Rows are points. Each copy is the shape, with its points in the same order, turned, moved and blurred by noise. Say if it was mirrored as well.
(in the rows, 128 means zero)

Shape:
[[132 144 107]
 [103 138 182]
 [155 114 101]
 [115 143 123]
 [134 134 138]
 [102  98 151]
 [ 87 165 143]
 [153  39  92]]
Copy 1:
[[121 126  99]
 [132  99 175]
 [ 85 138  97]
 [128 111 117]
 [112 126 131]
 [ 92  85 147]
 [158  92 134]
 [ 14 114  92]]
Copy 1 is: mirrored
Copy 2 (8 x 3):
[[130 146 126]
 [ 91 101 183]
 [160 126 116]
 [112 134 137]
 [127 125 149]
 [105  80 139]
 [ 74 139 154]
 [184  63  79]]
Copy 2 is: only turned
Copy 3, 8 rows:
[[136 119 136]
 [ 84 140  84]
 [175 116 121]
 [118 121 129]
 [128 135 113]
 [114 102  79]
 [ 77 123 134]
 [206  70  74]]
Copy 3 is: mirrored
Copy 4:
[[115 138  92]
 [117  97 163]
 [131 172 100]
 [106 125 110]
 [128 131 122]
 [100 145 161]
 [ 89  90 121]
 [119 238 134]]
Copy 4 is: mirrored

Shape:
[[ 99 129 115 122 150 100]
 [130 139 127  86 128 171]
 [105 167 175 121 174 144]
 [163  68 112  81 139 138]
 [127 135 132 174 136  91]
 [ 93 179 148 170 152 150]
 [102  67 139 150 144 168]
 [140 180 126 122 146  83]
 [164 101 161  89  77 131]
 [112  71 163 120  73 142]]
Copy 1:
[[ 96 123 133 103 146 103]
 [174 147 127 117 156 126]
 [133 158 198  93 143 139]
 [171  60 110 111 153 124]
 [ 83 125 143 116  81 117]
 [105 191 165 112 105 148]
 [116 102 155 172 142 167]
 [122 150 139  61 102  91]
 [201  98 137 144 112  83]
 [153 102 147 198 129 101]]
Copy 1 is: mirrored
Copy 2, 10 rows:
[[ 99 107 140 113 151 106]
 [131 143 119  69 109 148]
 [107 190 141 103 137  98]
 [154  85  74  65 125 110]
 [132 118 139 168 146 102]
 [ 93 182 145 153 127 131]
 [ 96 120  70 125  84  96]
 [144 133 170 122 180 122]
 [194 104 131  82  80 107]
 [144  93 122 108  46  90]]
Copy 2 is: mirrored
Copy 3, 10 rows:
[[145 132 115 129 158 139]
 [100 126 138  87 103 156]
 [ 86 134 177 133 163 130]
 [104  82  69  89 100 125]
 [143 141 122 185 131 118]
 [100 148 171 173 145 161]
 [106  48 117 155 125 154]
 [137 185 125 130 143 108]
 [136  99 128 103  56  98]
 [157  54 145 131  73 135]]
Copy 3 is: mirrored
Copy 4:
[[ 97 114 142 124 159 114]
 [140 111 154  79 122 165]
 [113 120 199 134 167 177]
 [176  64 125  91 127 110]
 [120 148 149 169 146 103]
 [ 97 158 165 159 146 180]
 [129  68 124 163 104 156]
 [123 163 172 113 181 109]
 [169 103 185  94  80 101]
 [128  80 166 130  57 109]]
Copy 4 is: only turned

Shape, 13 rows:
[[140 110 123 127 149 169 116 120 167]
 [146 155 176 117 103  97 108 152 147]
 [183 132 139 127  83 156 171 169 158]
 [165 184 158 143 119  74 118 133 134]
 [163 121  97 115 151 181 102 172 144]
 [ 90 141  94 121 114 167 123 169 122]
 [163 141 164 107 156 168 140 129 121]
 [112 105  94 130 170  76 119 180 118]
 [175 148 180 166 142  89  43  87 124]
 [ 58 114 125 163  83 178 130 154  48]
 [121 142  81 133  78  84 115 136  82]
 [149 114 139 102 100 173 113 121 131]
 [136 126  99 132 147 154 161 146 138]]
Copy 1, 13 rows:
[[129 115 147 134 171 179 108 135 133]
 [163 154 126 152 125 101  92 122 173]
 [189 151 144 145  85 180 124 161 162]
 [165 191 137 167 126  90 125  93 166]
 [109 152 162 129 151 190 102 185 142]
 [ 75 126 109 143 107 176 102 131 151]
 [157 146 134 170 145 155 101 139 100]
 [ 58 139 163 135 126 100 158 140 146]
 [150 178 200 159 177  85  67  67 162]
 [ 60  95 122 191  44 174  79 100 126]
 [ 92 172 136 106  70 133 114  76 150]
 [154 124 133 121 122 165  68 122 122]
 [114 134 133 146 134 184 155 144 126]]
Copy 1 is: mirrored
Copy 2:
[[106 107 119 155 124 138 137 107 163]
 [150 146 180 116 137  73  98 131 140]
 [168 118 195 139 123 151 155 165 146]
 [173 173 159 144 159  78  94 123 117]
 [132 105 122 138 129 172  91 143 173]
 [ 96 135 108 118 107 145 114 179 124]
 [122 142 162 116 156 164 128  90 137]
 [136  94  81 117 191 103  96 162 111]
 [159 141 145 165 124  65  63  40 121]
 [ 74 117 118 112  74 142 112 162  34]
 [183 140  91 114 103  97 104 166  73]
 [133 116 145 102  93 144 129 114 142]
 [128 116 119 145 147 160 146 156 133]]
Copy 2 is: only turned
Copy 3, 13 rows:
[[164 117 125 134 144 167 130 130 197]
 [134 193 107  99 125 122 136 154 142]
 [145 129 113 120 116 141 198 200 177]
 [153 197  93 129 137  95 158 136 121]
 [187  89 110 125 144 154 110 182 176]
 [114  92 141 149 138 128 102 176 150]
 [175 138 144 112 167 168 161 152 140]
 [116 102  51 117 188 112 101 140 141]
 [187 216  73 138 119 163 115  87 116]
 [ 60  94 142 182 124 191 110 171  88]
 [105 105  84 143  97  98 131 134  89]
 [155 116 142 110 106 173 140 148 152]
 [143  92 118 144 165 135 155 160 169]]
Copy 3 is: mirrored

Shape (16 x 11):
[[133 168 117 142 126  90 110  93  56 145 117]
 [130 148 129 179 205 127  94 142 113 161 119]
 [146 134 142 136 118 116  98 107  63  83  99]
 [126 115 184 168 133  92  78  98 135 158 127]
 [100 119 115 143 117  98 184 148 163  83 150]
 [ 77 106 102 114 116 121 152  82 186 108 171]
 [119 143 142 155 114 143 128 123  28 133 113]
 [187 148 129 191 136 141 101  92 124 142 125]
 [ 81  34  80 152 120 113 128 137 173 114 164]
 [109  92 105  87  93 144 134 140 205 114 154]
 [136  73  89 120 137  74 139 150 157 131 169]
 [106  82 122  94  96 122 185 145 180 132 146]
 [142 130 128 164 162 108 127 103  90 130  53]
 [147 115 137 141 106 130 180  81  44 130 104]
 [153 109 178 174 143 119 101 105 125 119 160]
 [106 101 107 164  73 103 139 143 173 131 140]]
Copy 1, 16 rows:
[[151 177 105  84 125 122 142  86  71 145  90]
 [131 180 119 146 177 144  91 141  61 174 134]
 [152 171 128  94 125 110 102 114  89  79  82]
 [126 130 170 127 133 102  71  89  90 180  96]
 [143 141 142 164 140  86 177 133 164 113 158]
 [102 117 137 147 143 129 160  74 198 135 155]
 [144 165 126  88  90 150 144 124  49 112 110]
 [188 183 143 151 143 155  92 100 101 156  81]
 [125  72  96 197 120 115 120 120 171 127 166]
 [129 130 130 142 114 130 110 120 220 125 181]
 [176 102  94 149 146  89 119 112 158 144 183]
 [142 101 146 127 109 113 152 138 196 135 180]
 [137 156 120 111 154 124 123 158  88 144  62]
 [180 133 146  87 108 156 181 117  90 107  77]
 [162 133 178 153 150 124  84  96  99 125 118]
 [144 128 135 171  90  91 132 113 177 153 145]]
Copy 1 is: only turned
Copy 2, 16 rows:
[[162 128 155 120 136  82 134 129 114 134  63]
 [132 153 149 136 176 146 110 152 192 120  74]
 [138  90 150 115 110 111 127 130 110  60  67]
 [114  97 138 159 173 138  66 119 125 130  89]
 [135 122  85 122 123 130 148 133 124 103 198]
 [117 122  98 119 108 130 143  67 142 150 194]
 [126 126 181 147 110 119 164 163  99 104  66]
 [178 145 136 169 114 160  89 112 153 112  70]
 [ 82  87  72 170 101 120 142 124 191 127 184]
 [ 85 121  65  99  66 158 107 115 148 142 182]
 [139  87  75 123 114 111 117 150 175 151 174]
 [108 106  62 114  93 158 148 144 119 156 185]
 [153 117 103 135 171 139 154 132 131  90  44]
 [174  92 138 149 104 139 189 130  79 123  74]
 [149  83 159 150 136 163  80 122 145 107 121]
 [105 128  67 178 100 120 106 130 126 125 162]]
Copy 2 is: mirrored

Shape, 15 rows:
[[ 97 139 141 141 140 148  80 179 164 136 104 194]
 [160 126 146 169 148 143  72 122 159 132 126 142]
 [137 194 147 128 144 157  95 131 144 121 145 159]
 [106 152 171 130 139 114  81 162 164 105 158 118]
 [132  79 160  91  84 140  95  89 143 129 179 154]
 [119 144 135 157  94 158  75 132 138  68 118 140]
 [136  86 112 127 124  78 200  56 121 111  84 155]
 [109 150 174 130 165 155  75 153  98 123 109 158]
 [153  93 136 179  99 117 194 116 102 112 132 144]
 [116 118 200 110  79 135 126 102 128 154 140 135]
 [ 73 168 139 152 147 180  70 132 162 147 150 140]
 [168  82  87 103 106 104 210  99 101 119 136 135]
 [154 123 175  96  68 122 145  92 158 133 156 162]
 [144 110 158  81  74 143 119 116 157 160 115 111]
 [115 165 120 136 106 100  62 136 125 159 131 154]]
Copy 1 (15 x 12):
[[132 141 117 140 111 163  96  45 135 110 108 171]
 [152 138 118 105 167 131  96  64 121 112 129 101]
 [151 181 142 129 170 156  95  92 108  82 140 157]
 [129 174 148 170 147 142  67  89 158 111 148 117]
 [162 145 149  95 104  60 107 117 167  73 158 118]
 [ 78 134 140 102 168 141  87  87 147  83 143 136]
 [111 130 108 117 133  87 221 177 127 139 112 108]
 [133 181 149 107 123 179  80  90 127 100  85 128]
 [103 107 158 131 160  62 147 149 105 125  84 116]
 [138 169 196 112  94  85 125 107 127 107 147 117]
 [145 143 145 152 124 179  89  59 108  50 149 124]
 [143  98 132 119 145  69 165 215 124 135 117 137]
 [152 166 170 112 130  51 145 115 138 110 163 150]
 [157 132 183  95 105 106 124 117 141 138 186 133]
 [118 166 101 123 109 132  74  96  87 114 161 139]]
Copy 1 is: mirrored
Copy 2, 15 rows:
[[116 110 127  91 130  94 200 114 116 159  73 164]
 [157 100 111 120 133 167 164 123 141 154 112 168]
 [169 152 147 128 120 144 162 123  84 159 106 148]
 [144 110 152 109 139 124 166 171 104 129 154 155]
 [102 124 113  87 171 222 167 103  89 112 150 149]
 [142 120 141  71  75 148 140 104 107 152 130 153]
 [ 87 101 163 154 161 166  87  21 151 100 134 105]
 [148 107 125  94 141 119 126 141  75 178  76 143]
 [134  94 131 121 132 185 118  67 148  55 102 105]
 [115  90 163 101 166 203 167 110  65 120 117 110]
 [102 132 152 133 103 152 177 168  77 165  91 177]
 [ 79 140 112 155 166 176 115  61 151  68 137  65]
 [124 123 151 110 172 207 190  68  88 104 141 102]
 [ 97 108 154 102 165 211 186 109 115 158 137  85]
 [120  81 102 143 108 129 187 112  78 163 140 134]]
Copy 2 is: only turned
Copy 3 (15 x 12):
[[214 120 127 127 159 125 144 182 141 107 129 104]
 [165 151 145 168 140  92 106 163  96 138 143 102]
 [163 168 184 142 157 110 157 140 127 106 122 117]
 [143 108 148 123 152  88 161 136 114 105 171 108]
 [115 176  88  91 174 119  85 128  97 128 152 145]
 [163 181 106 168 137  86 149 143 148  98 174 117]
 [138 135  99 139  94  89  35  75 186 148  78 152]
 [154 128 128 170 173 122 156 154 123  80  99  91]
 [140 140  93 176 132  96 102  87 165 196 109 164]
 [128 131 110 136 170 137 100 105 100 102 140 180]
 [141 140 173 143 157 138 143 204 143  95 162 119]
 [116 163  87 118  85 116  88  67 158 192  78 152]
 [154 167 123  99 164 117  89  81 106 130 138 181]
 [147 146 105 117 108 154 101 107  79 107 147 163]
 [157 140 133 123 127  80 149 184 112  97 111 159]]
Copy 3 is: only turned

Shape:
[[187 132 160 142 101 157  98 138 147 106 137 115]
 [105 108 148 142 181 173 145 130 135 147 120  96]
 [140 125 153 132 132  74 130 112 121  86  89 110]
 [103 111 119  93 128 117  89 107 176 108 140 165]
 [139 197  89 172  77  98 130 136 126 120  96 109]
 [ 93 101 129 174 110 117 125 135  94 185 104  98]
 [123  83 203 123  76 132 120 105 136 137  53 149]
 [118 152 166 115 147 126  91 104 159 112 151 111]
 [143 113 147  83 153  69 167 130 154 185  97 132]
 [124 108  75  94 137  76 145  64 143 179 141 130]
 [102 142 142 112  78 165 109 126 121 133 147 103]
 [125 129 162 118 167 123 159 158 116 151 153 111]
 [ 85 138 123 126  84  67 137  53 156 157 150 187]
 [ 96 161 169 127  95  71  99  99 162 136 111 157]
 [ 55 140 159 193  58  90 132 112 154 120 135  91]]
Copy 1, 15 rows:
[[102 185  98 135 114 111 174 125 116 110 115 117]
 [142 152 115 150 176 134 117 177 152 136 147  75]
 [138 133 161 166  85 108 118 152 109 144 110 146]
 [101 102 143  92 137 143 115 142  68 104 128 119]
 [ 99 114 166 174 127  88 148  70 158 129  67 128]
 [123  99 120 138 109 114 112 135 185 168 111  53]
 [130 111  71 167  82 137 134 131  66 188 123  92]
 [ 97 154 148 126 147 127 141 185  90 115  95 110]
 [178  69  98 119 139  72 114 179 113 149 112 139]
 [186  48 168  75 142 108 140 148 116 115 106 101]
 [ 78 117 122 128 141 155 183 139 138 138 112  92]
 [120 135 118 115 161  86 127 187 159 156 140 125]
 [119  50 187  87 133  89 145 120  57 163 102  80]
 [ 88  89 148 133 116  94 120 145  61 157  69 105]
 [ 52  87 176 180 102  89 152 140 123 148 111  45]]
Copy 1 is: mirrored
Copy 2, 15 rows:
[[138 173 183 114 125  99 169 136 135 139 164 130]
 [ 86 153 131 159 135 110  90 128 140  81 124 125]
 [156 166  97  83 134 156 145 150  93 113 123 125]
 [116 109 133 123  67 139 153 148 136 126 105 168]
 [151 117 104 119 141 157 170 117 115 175 173  56]
 [ 99 131 128 141 128 129  92  88  55 117 160  98]
 [129 178 123  93 102  67 157  87  51 124  81 148]
 [ 98 155 113 103  99 128 134 164 148 128 153 155]
 [ 98  92 113 109 163 126 116 179  81 140  72 136]
 [138  71 124 113  98 146  58 153 113 173  95 133]
 [ 77 149 149 109  99 129 131  88 141 160 146 122]
 [ 70 131 136 121 183 135 111 147 114 105 141 152]
 [144  54  77  86  81 130 119 101 104 171 131 173]
 [114 107  67  86  83 122 169 133  86 153 144 144]
 [112 114  92  62  82 117 141  76 103 103 197  81]]
Copy 2 is: only turned
Copy 3, 15 rows:
[[147  98 155 168  78 122 107 115 137 123 116 137]
 [ 91 156 171 152 116 154 136 120  66 118 157 100]
 [172  98 110 170 159 141 128 110  97 170 154 129]
 [105 151  96 168 146 142 132  84 171 173 122  89]
 [180 143 106 191 159  85 121 153 125 132 147 196]
 [ 95 134 119 132 171  90 147 140  62 112 149 132]
 [120  65 126 148 166 151 187  94  99 134  67 119]
 [129 134 155 194 148 136  92  94 137 153 129  87]
 [129 151  95 144 162 175 130 184  85 181  96  92]
 [ 83 174  97 169 154  94 127 165 114 226 128 102]
 [115 156 166 141 151  92 105  73 110 130 104 143]
 [139 156 160 118 137 156 103 146  87 141 147  90]
 [116 157 105 163 213  71 162 134 172 202 115  88]
 [146 123 118 180 208 119 128 115 155 145 104  99]
 [164 147 127 191 202  47 137  87 103  99 132  96]]
Copy 3 is: only turned
